Every row gives one point. To make a cloud, some directions were put in groups of two or more. Within a group, all points are equally far from the middle, so they leave a hole (a ring in 2 directions, a hollow ball in 3). The other directions are filled evenly. Then the cloud was stretched, turned, moved and blurred a little. Count the holes, and give their numbers of directions, smallest first.
In the rows, zero is written as 128.

Cloud:
[[129 128 111]
 [137 112  67]
 [ 98 105 117]
 [156 176 110]
 [ 76 170  63]
 [106 143 135]
 [134 174 109]
 [ 76 107 103]
 [ 90 136 127]
 [100  91 161]
 [156  95 140]
 [ 54 126 104]
 [ 75 138 104]
 [ 87 155  68]
 [ 84 120 160]
 [ 40 146  87]
 [136  94  81]
 [102 182 102]
 [ 98 150  73]]
Holes: 0

Cloud, 27 rows:
[[148 136 188  94]
 [ 86 151 133  65]
 [115 168 116 186]
 [ 72 142 100 141]
 [103 144 103 191]
 [158 133 105 191]
 [116 118 136 204]
 [116 133 195 119]
 [ 93  87  86 149]
 [159 180 158 183]
 [140  87 159 124]
 [ 97 150 117  58]
 [172 134 103 130]
 [139 168 136 200]
 [ 89 160 119 172]
 [156 138 115  74]
 [166 156 116  96]
 [132  80 142 156]
 [161 137 140 202]
 [ 95 155 181  99]
 [126 146  77 108]
 [ 78  90  99 143]
 [ 68 130 107  89]
 [110 113  94 190]
 [ 97 131 179  90]
 [154 102 107 181]
 [170 130 177 167]]
Holes: 1 (4)

Cloud (46 x 6):
[[143  96 113  80 161 170]
 [138 184  83 156 101 142]
 [ 91 148 102 182  66 117]
 [ 35 150 131  87 123 173]
 [ 77  85 138 151 114 159]
 [ 66  77 115 101 150 154]
 [ 60 143 104 143  62 172]
 [118 134  99  89 130 206]
 [131 137 120 166 164 120]
 [117  72 103 157  95 109]
 [158 100 164 118 129  93]
 [177 155  89  83 105 123]
 [137 153  60 122 109 146]
 [ 79  93  84 137 140 119]
 [ 73 112  98 129  59 116]
 [ 84  97 102  90 172 118]
 [ 41 133 154 128  99 165]
 [ 35 168 125 113  91 158]
 [ 82 123 120  80 183 156]
 [ 95 103 160  95 144  77]
 [142  72 143  58 142 130]
 [145 138 100 182  81 111]
 [162 130 149  82 174 130]
 [ 36 116 152 100 152 138]
 [ 71 113 161 106 155  84]
 [ 65 128 106 171  80  98]
 [ 97 136 121 190  97  87]
 [120 160  76 161  81 156]
 [ 38 110 149  91 107 164]
 [ 86 142  94  66 118 194]
 [ 81 122 109 172 158 122]
 [147 138  72  82  88 165]
 [119 159  90 184 117 111]
 [ 54 139 165 140 131 146]
 [103 112 121  75 164  85]
 [125 126 160  73 174 104]
 [153 112 141 153 138 144]
 [ 54 131 105 124 158  91]
 [154 109 134 106 101  72]
 [121 156 136 113 151  64]
 [ 74  76 152 106  92 164]
 [112 125  94  53  82 168]
 [145 119 159 156 135 111]
 [121 186  77  98 125 146]
 [138 147 144 140 169 137]
 [180 181  99 110  98 139]]
Holes: 2 (2, 4)

Cloud, 75 rows:
[[195  84 121 133  67 152 138 133]
 [163 102 138 123 124 131 130  62]
 [147 163  25 139 164 145 119  80]
 [161  46 125 150 156 149 137 111]
 [ 73 124  85 103 119  55 142 147]
 [131 120  92 102  72 207 122 156]
 [130 152 118 147 122 167 126  59]
 [124 160 120 169 194 122 126 164]
 [ 95 116 183 141  86  93 137 147]
 [124 115  82  73 148 136 109  82]
 [142 128 122 189 109 101 158 194]
 [226 101 118 132 192 146 124 116]
 [106  83 107 167  99 112  84 152]
 [ 84 149 103 137 149 175 112 181]
 [ 99 100 137 155  90 155  71 153]
 [156  70  97  97 160 148 169  76]
 [169 127 120 154  85 171 143 106]
 [166  65 120 158  58 127 145 162]
 [191 138  98 107 137 132 181 130]
 [129 113 107  85 123 115 100 133]
 [133 139  90 170 149 134 179  70]
 [150 122  84 184  98  82 129 171]
 [168 184  84 151 113 109 148 113]
 [148 130 129 207  94 184 163  59]
 [200 129 114 125 135 115 155 120]
 [ 66 115 114 186 135 118 111 163]
 [119 127 161 189 136 203 175 144]
 [141  67 117 138 137 102 161 132]
 [161 156  79 105 146 154 108 192]
 [123  59 119 160 139 137 137 152]
 [ 91 139 131 134 186 163 119  65]
 [142  96 115 160 115 150 143 114]
 [161 124 141 154 185  91 177 156]
 [ 71 165  69 111 158 140 150 113]
 [ 64 105 123 147 147  84 137 126]
 [ 73 121  81 157 148  57 137 121]
 [ 50 137 102 117 159 139 130 190]
 [174  67 111 165 112 208 114 133]
 [144 126  96 108 167 131  79 199]
 [136  58  44 144  94 135 105 167]
 [137 102 118 143  87 182 206 107]
 [140  84  86 168 110 139 155 146]
 [ 74 126 133 158 101 153  98 144]
 [144 130  72 168 148 127 182  96]
 [ 92 122 127 153 169 162 167 165]
 [142 144  35 150 122 164 125 142]
 [171 205  91 159  96 123  82 117]
 [ 62  97 132 125 153 116 139 195]
 [ 41 108 163 160 150  98 134  81]
 [104 114  88  88 143  71 101 145]
 [140  51 126 186 190 110 130 135]
 [179 135  52 160 125 138 162 165]
 [142  79 116  89 145 144 219 118]
 [ 92 148  77  76 176 153 156 157]
 [171 118 132 167 174 160  84  62]
 [124  92 169 180 132  94 114 211]
 [136 151 132 146 123 123 156  99]
 [173  89 134 109  77 116  92 161]
 [201  74  88 115 172 145 161 113]
 [146  91 121 190 156 150 190 138]
 [116 138 134 216 115 152 183  56]
 [119 181 144 164 184 125 170  76]
 [140 149  78 109 200 140  77 161]
 [ 97  91  66  99  97 156  75 145]
 [162  66 132 169 171 159  91 145]
 [139 138 122  98 188 113 143 118]
 [ 90  93 127 138 195 176 144 112]
 [169 142 115 142 128 173 139  86]
 [165  98 122 126 129 167  86 162]
 [ 71  81  85 109 137 153 130 117]
 [159  42 117 134 145 129 142 112]
 [123  77  82 187 172 143 138 126]
 [171 132 148 154 135  93 117  80]
 [140  69 108 147 186 177  92 109]
 [ 76 110 179 150 103 149 150 176]]
Holes: 0

Cloud (106 x 9):
[[ 91  80  93 161 184 141 114 131 178]
 [ 71 101 112 148 206 123  98  80 118]
 [159 114 134 130 133 150  50 148  90]
 [ 73 100  92 115 171 129 100 130  65]
 [189 100 111 111 135 135 139 189  68]
 [200 117 114 104 127 120 127 192 172]
 [139 135 125 178 111 137  97 142 207]
 [135  57 123 156 145  49 126 156 141]
 [134  57 145 102 131 123 141 155  39]
 [139 111 149 187 216  97 121 133 131]
 [206 144 184 183 123 103 138 155 111]
 [156  94 123 202 152 103  90 164  61]
 [123 146 126 100 182 101 111  99 103]
 [163 110  77 202 155 111 100 149 168]
 [163 159 130 100 157 134 157 145 166]
 [174  77 140 140 151 153 181 117 169]
 [114 130  98 180 180 154 126 167 103]
 [143  71 120 118 130 148 184 127 128]
 [121  71  94 161 111 129 167 119 103]
 [196 113 161 145 195 111 140 162 107]
 [170 112  74 152 145 155 137 113  87]
 [125  58  74 158 161 166  94 121 132]
 [110  59  54 154 125 122  93 127 106]
 [130  77 163  66 173 115 114 102 131]
 [111 125 165 144  90 113 133 156  91]
 [127 130 146 181 109 158  76 156  93]
 [177 104 155 173  78 132 120 167  53]
 [123  64 116 123 191 173 123  89 169]
 [130 114 101 137 191  94  61 141 123]
 [170  49 106 164 169 136  94 124 119]
 [113 119 113 204 133 119 122 149  68]
 [165 125 147 165  68 116 122 195  81]
 [137  75 142 145 159 146  99 191  93]
 [171  98 120 163 112 125 160 105  60]
 [119 126 137 120 167 178  91  75  97]
 [147  80 147 121 150 165 122 166  73]
 [205 101 142 149  84 129 126 208 169]
 [142 158  95 120 127  84 136 114 127]
 [170 136  83 110 135 143 121  98  85]
 [168 128 134  81 156 148 171 126 130]
 [167  76 182 131  99 136 108 141  58]
 [172  88 160 134 151  95 174 117  61]
 [184 124 109 153  70 153  95 169 146]
 [156 133 185 106 118  78 132 128  97]
 [ 79  81 103 114 155 168  66  80 126]
 [125  62 121 184 130  81  82 155  53]
 [111 153  94 172 142  95 133 132  98]
 [141  63 157 190 113  89  87 172 107]
 [155  90 173  74 139  84  94 117 125]
 [ 76  90  94 173 179 155  71  98  92]
 [159  62 156 154 136 134 127 155  50]
 [100 108  82  99  85 146 112 142 137]
 [154 108 156 126  85 166 134 178  84]
 [176 100 171 104 127  93  75 140 108]
 [134 114 144  98 138 179  99 116  82]
 [123 132 148 188 107  89 130 154  85]
 [107  66 161 138 177 113 150 103  82]
 [ 87  93 152 101 135 155  88  90 100]
 [154  80 122 165 147  55 101  95 131]
 [201  94 150 140 157 128 130 173 206]
 [130  88  88 124 172 152  94  56 152]
 [143 102 142 121 191 171 147 117  93]
 [173  44 140 152  70 110 102 168 114]
 [180  74 142  71 107 133 165 131 141]
 [158  86 141 161 114  64 137 103 154]
 [191  85 147  95 146  98 123 184  58]
 [129  55 131 221 143 157  88 129 122]
 [188  44 161  97  86  96 142 123 126]
 [119 119 125 178  80 102 132 158  66]
 [196 103  93 123 147 114 151 148  73]
 [135 119 155 143 208 117 121 167 145]
 [125 110  99  79 105 165 136 157  92]
 [188  57 114 150 123 137 119 189 146]
 [116  85  82 152 180 111  62 154 134]
 [199  74 125 179  92  80 116 161 133]
 [156  35 137 125 134 152 138 124 138]
 [122 111 151  84 185 149 109  88 113]
 [158  63 144  87 113 133  65 138  99]
 [122  78 154  69 129 143  92 106  72]
 [197 107 156 186 179 122 136 127  84]
 [173 115 166 152  85 168 162 118 110]
 [134  46 176 150 162 160 136 103 152]
 [116 105 162 158  91  82 156 163  72]
 [ 86  99 102 197 169 111  69 116 126]
 [139 116 112 131 151 140  90 172 209]
 [ 90  64 162 132  96 114  96  96  64]
 [128 159 104 128 179 170 146  87 139]
 [155 136 108 175  75 116 109 168 151]
 [152  77 127 154 161 140 176 101 169]
 [128  78 133 113 113 195 118 124 176]
 [117 103 129 167 118  65  63 142  83]
 [176  97  91 161 177 114 120  95 161]
 [134 110 167  89 159  99  93 114 142]
 [191  79 126 177 106 125 136 209 159]
 [ 85  84  99 212 182 151  78 114 137]
 [113  70 101 200 122 133  59 118 107]
 [141 119  67 105 126 158 113 152  73]
 [100  88 129 156 146 167  69  54 117]
 [140 138 136 167 207 114 161 132 123]
 [138  85 130  89 188 127 132 105  65]
 [152  96 178 174 153 137 166 101  87]
 [110 126 120  87  80 107 150 126 139]
 [175  72 151  79 136  96  75 171  97]
 [176 116 157 165 126  89 195 148 146]
 [188 127  77 147 136 151  98 106 143]
 [116 133  86 151 112 180 126  90 117]]
Holes: 3 (2, 3, 3)

Cloud (87 x 9):
[[102  90 155 134 128 178 124  74 187]
 [151 150 117 127 129 169 160 126 137]
 [157 103 107 128 141 154 138 139 143]
 [117 133 160 103  96 164 147 180 104]
 [ 77  79 169 149 140 180 142  92 143]
 [ 80 103 149 147 120 126 150 105 134]
 [ 94 159 171 125 131 172 181 175 123]
 [ 89 127 152 150 122 156 165 159 196]
 [152  72 116 186 128 150  94 125  72]
 [150 136 150 134 101 122  94  35 122]
 [143 117 143 146 135 141 162 146 159]
 [ 95 165 119 180 137 193 110 168 176]
 [ 57 148 142 118  90 177 120 132 133]
 [178  75 190 132 110 123 114  94 110]
 [ 86 153 114 146 107  90 131 104 123]
 [124 100 160 136 107 177 118 101 122]
 [104 127  96 159 164 193 102 107 170]
 [137  87 176 143  51 115  81  84  68]
 [137 107 135  99  60 163 137  71 107]
 [145 141 171 132 146 157 135  94 168]
 [ 87 133 147 141  78 130 149 126 152]
 [124 134 156 116  41 179 146  86 120]
 [135 116 129 100 117 195 100 113 115]
 [171 155 139 182 124 118 138 167 122]
 [112 117 149 160  89 129 151 130  88]
 [116 197 127 128  93 132 112  88 160]
 [102 154 156 144  81  85 114  64 117]
 [180  94 160 155 101 114 109 101 116]
 [ 94 159 173 130 134 183 172 157 148]
 [112 131 120 154 172 106 179 172 129]
 [134 120 133 128  82 126  99   7 144]
 [152 170 153 162 136 174 136 118 132]
 [ 96 148 158 129 113 152 165  92 194]
 [151 100 121 159 134 138 190 143 133]
 [139 120 160 122 110 131 116 108 146]
 [ 91 104 121 193 130 148 158 166 166]
 [148 115 115  95  72 112 115 147 113]
 [100 139 124 190 143 213 159 151 154]
 [102 143 135 149 128 117 124 172 170]
 [115 222 136 181 158 163 132 145 182]
 [ 89 166 128 157  83 182 161 122 135]
 [143 106 123 114 108  83  49  60 118]
 [138 149 155 160 118 114  72 110 151]
 [175  69 169 141 139 135 114 121 139]
 [ 84  98 169 205 121 191 124 133 161]
 [114  61 122 155 117 113 146 103 112]
 [116  93 123 130 169 154  88 104 162]
 [114 147 145 130  90 114  83  14 141]
 [167  88 140 131  62 181 172 146 105]
 [111 153 123 188 145 131 134 171 105]
 [123 123 133 190 172 123  91  96 104]
 [114 164 141 116 131 167 116 136 192]
 [140 162 174 104 132 169 188 134 174]
 [ 72 128 135 113 107 124  87  73 131]
 [ 89 137 179 153 124 129 135 131 163]
 [110  79 139 146  92 131 156 111  59]
 [106  73 111 158  83 120  88  59 114]
 [160 115 173 135 114 144  62  71 109]
 [149 139 162  87 109 139  81  84 106]
 [165  89 185 149  85 121  71  51  99]
 [149  53 149 138 122 143  83 131 127]
 [ 70 137 166 164 153 169 118 121 157]
 [120 162 134 156 138 166 140 144 105]
 [101 143 110 132  81 197 172 114 104]
 [114 154 166 135 109 154 146  59  85]
 [119 154 105 163  99 161 149 147 177]
 [152  80 115 132  88 115 148 106  72]
 [119 164 159 107  90  89  66  92 150]
 [119  95 134 161 117  89  66  52  99]
 [ 71 171 134 149 166 145 174 150 176]
 [134 149 143 174 157 167 112  80 184]
 [155 119 157 166 112 140  74  69 143]
 [117 137 101 136  83 161 156 160  76]
 [135 130 137 121  90  88 105 114 149]
 [159 123 136 123  89 139  99  74  60]
 [131  89 182  98  65 119  98  50 108]
 [131 116 149 111 105 175 110  70 161]
 [105 129 115  92 102 169 148  85 119]
 [ 95 136 144 187  98 141 105 152 128]
 [ 78 149 141 109  86 138 129  89 161]
 [117  94 129 136  41 128 110 115 120]
 [136 128 174 161  64 166 130 121 164]
 [142 139 139 145 125 102 170 113  90]
 [117 144 151 127  91 184 185 140 118]
 [107 115 152 184 153 210 100 124 150]
 [143 150 201 116  80 132 144 107 121]
 [152  96 132 151  93  86 131  84 118]]
Holes: 0
